Each row is a point. Each copy is the shape, with its points in the same order, turned, moved and blurred by noise. Say if it was mirrored as well.
In the rows, zero is written as 128.

Shape, 7 rows:
[[128 133]
 [114 112]
 [157  93]
 [135 220]
 [151 135]
 [137  94]
 [131 193]]
Copy 1 (7 x 2):
[[139 129]
 [131 158]
 [ 91 129]
 [210  77]
 [131 110]
 [101 141]
 [188  97]]
Copy 1 is: only turned
Copy 2 (7 x 2):
[[156 115]
 [136 135]
 [184 156]
 [155  27]
 [176 105]
 [167 154]
 [151  47]]
Copy 2 is: mirrored
Copy 3, 7 rows:
[[123 151]
 [146 137]
 [114 102]
 [ 88 228]
 [106 148]
 [134 116]
 [103 205]]
Copy 3 is: mirrored
Copy 4 (7 x 2):
[[140 122]
 [101 115]
 [126  76]
 [196 183]
 [145 106]
 [122  90]
 [169 165]]
Copy 4 is: only turned

Shape, 7 rows:
[[197 125  89 126]
 [151 127 181 127]
 [ 94 144 152 111]
 [123 114  81 117]
 [113 126  67  63]
 [ 82  90 218 132]
 [162 108  99  81]]
Copy 1 (7 x 4):
[[ 71 151  93  80]
 [ 91  92  98 163]
 [134  98 154 156]
 [142 138 135  89]
 [138 101 164  57]
 [165  70  96 205]
 [113 102 110  67]]
Copy 1 is: mirrored
Copy 2 (7 x 4):
[[ 98  97 107  84]
 [112 116 180 157]
 [131 178 157 158]
 [100 165  95 121]
 [ 89 203 108  81]
 [ 95 155 191 230]
 [ 74 145 129  88]]
Copy 2 is: only turned
Copy 3:
[[115  80  56 107]
 [123 108 145  63]
 [129 139 163 123]
 [ 99 114 102 156]
 [131  93 112 196]
 [ 81 129 219  77]
 [121  66 104 139]]
Copy 3 is: mirrored
Copy 4:
[[173  65 135 119]
 [143 139 116 187]
 [ 84 148 131 141]
 [132 112 125  87]
 [112 116 180  71]
 [114 210  94 174]
 [165 108 162 107]]
Copy 4 is: mirrored

Shape:
[[186 209 134 111 154 169 152 162]
 [121 106 117 135 128  89 120  97]
 [151  91  99 153 131 116 130 103]
 [186 185 147  59 179 214 187 132]
 [103 112 132 127 113  81 107 143]
 [169 112 135 106  73 156  89  92]
 [102 125 104 138 133  88 125  72]
 [ 84  71  89 154 122 118 105 107]
 [ 78 138  92 163  89  96 127 122]
 [120 145 149 174 120 152  79  82]
 [120 138 114  96 123 140 116 107]
 [122  99 139 129 133 139  90 109]
 [117 114  66 119 138  93  79 115]
 [ 91 116  74 140 110 102 116 135]]
Copy 1:
[[101 164 112 138 177 114  48 135]
 [114  96 160  96 115 154 162 105]
 [116 104 163 133 112 179 148 130]
 [125 176  53 111 180 128  57 188]
 [102 108 170  99  93 106 154  96]
 [ 68 104  99 154 143 135 187 132]
 [126 101 172  76 143 164 170  98]
 [142 106 195 113 102 143 199 131]
 [115 148 203 106 130 130 180  77]
 [144  93 141 156 174 122 171  90]
 [106 126 138  98 152 119 156 138]
 [130  88 138 128 123 118 164 131]
 [ 95  83 207  94 135 131 160 144]
 [105 133 208  99 117 131 168 121]]
Copy 1 is: mirrored
Copy 2:
[[173 150 157 143  98 187  70  83]
 [ 95 120 137 103 148  73 132 115]
 [ 78 103 120 141 158 106 120 114]
 [184 122 169 118 111 249 106 101]
 [131 141 120 105 150  52 114 123]
 [112 159 105 161 108 124 188 127]
 [ 80 110 141  83 125  70 139  99]
 [ 82  92  73  93 146  69 129 140]
 [103 103 116 101  88  41 102 131]
 [ 59 179 103  97  91 116 120 118]
 [137 129 119 105 113 120 149 107]
 [103 149  96 102 150 113 141 128]
 [117 114  88 105 143  65 135  64]
 [119  94  96 109 120  57 109 109]]
Copy 2 is: mirrored
Copy 3:
[[ 48 151 174 153  99 127 161  97]
 [163 109 110 132 147 155 109 152]
 [160 120 132 113 141 126  88 128]
 [ 66 174 229 161  91  97 184 145]
 [135 109  63 125 132 154 124 157]
 [ 98  87 150 103 191 107 118 160]
 [179  95 116 161 154 163 120 140]
 [198  98  85 113 151 111 120 138]
 [155  58  73 150 124 142 123 118]
 [143  83 138  99 179 158 169 105]
 [124 113 130 154 155 115 146 152]
 [148 122 118 102 165 128 151 150]
 [159 132  76 159 180 115 106 123]
 [155  93  71 151 133 113 110 124]]
Copy 3 is: only turned
Copy 4 (14 x 8):
[[116 135 110 227 169 123 152 140]
 [101 137 141  82 108 132 139 121]
 [ 97 110 139 112  79 120 132 119]
 [124 128  93 231 190  52 113 168]
 [127 157 177  91 124 149 139 106]
 [ 94 158 141 133 103  61 171  69]
 [ 83 120 140  62 127 131 155 135]
 [104  97 197  66  96 117 142 111]
 [ 63 127 198  89 135 161 152 110]
 [106  92 133 105 147 111 190  63]
 [106 143 155 118 142  86 159 132]
 [136 119 154 102 121  97 152  95]
 [115 135 178  90  88 128 184 153]
 [ 89 128 203  97 110 145 151 134]]
Copy 4 is: only turned
